Each row of a before or after table is a point. The points were changed in one or more steps. Then noise was added and the rows were shuffled. The steps act on columns, c1 being the first. What was done? A step turns or swaps two columns, mirrors them in a line or flattens them onto one, adds a multiple of one to another, or multiplies or shifts one. Angles are multiples of 10 degrees, from the lower column toward the higher: turns from -170 to 170, lines from 10 to 170 but not 90. Use the fewest steps. Two steps may share a column if one is a turn and the other turns, adds or multiplies; they go together, in the order done. Otherwise the lowest column goes first.
In the rows, 128 means zero.

Before (13 x 3):
[[166 144 120]
 [150 117 106]
 [113 185 138]
 [132 128 127]
 [118 101 120]
 [151  88 134]
 [119 156 139]
 [124 120 172]
 [137 148 122]
 [116 214 147]
 [128  83  90]
 [116 133 120]
 [112 150  81]]
After (13 x 3):
[[117 120 174]
 [158 146 121]
 [136 149  79]
 [133 130 124]
 [167 184 139]
 [179 146 118]
 [139 119 104]
 [121 132 123]
 [150 154 140]
 [204 214 145]
 [ 92 101 120]
 [110  89 135]
 [ 91  82  92]]
Steps: add 1 times c2 to c1

Before (9 x 6):
[[146 126 132 136 137 153]
 [101 135 134 200 106 116]
 [124 125 127 214 145 165]
 [114 109 105 145 136 125]
 [ 68 181 118 152 101 119]
 [172  98 103 156 117 145]
 [ 86 185 135 177 127  87]
 [128 112 176 162 124 119]
 [133 128 127 140 120 116]]
After (9 x 6):
[[129 129 126 132 120 116]
 [161  98 104 181 114 144]
 [ 72 185 136 133 128  87]
 [ 96 123 126 232 146 166]
 [ 64 179 117 123 101 120]
 [108 106 105 135 135 123]
 [142 126 130 159 139 151]
 [117 113 175 155 124 120]
 [ 78 133 135 177 106 114]]
Steps: turn c1 and c4 by 20 degrees; add 0.7 times c6 to c4

Before (13 x 9):
[[100 177 108 123  86 158 123 136 175]
 [109 162 131 134 103 107 125 156 171]
 [114 105 121 104 108 144 138 167 174]
 [148 166 154 150  76 156 126 163 161]
 [136 116 118 143 179 175 154 114 100]
 [129 167 108 109 112 135 102 185 158]
 [106 108 148 109 155 137 124 111 106]
 [149 112 136 150 147 158 109 111 148]
 [175  83 111 159 168 111 161  76 127]
 [147 133 137 113 124 166 129 113 139]
 [150  55  89 151 117 101 136 100  93]
 [ 93 156 131 154 112 162 108 166 172]
 [122 124 136 132 132 145 159 138 127]]
After (13 x 9):
[[168  83 162 192 177 171 143  74 128]
 [122 123 142 138 128 123 159 159 127]
 [126 116 153 157 181 156 142 190  99]
 [152  56 162 174 123 144 109  72  94]
 [118 106 140  79 106  97 131 176 175]
 [102 107 110  88 151 148 136 132 106]
 [148 134 123  98 128 154 137 178 140]
 [114 163 124 138  98  96 128 111 170]
 [ 97 156 113 180 107 105 116 200 172]
 [158 165 107 175  81 104 143 189 161]
 [107 177 140 117  82 131 113 176 177]
 [130 169 129  90 111  78  95 169 158]
 [147 109 112 171 151 154 120 164 147]]
Steps: turn c1 and c5 by 10 degrees; mirror c3 and c7 in the line at 70 degrees; multiply c4 by 2; turn c6 and c8 by 70 degrees; multiply c8 by 1.6
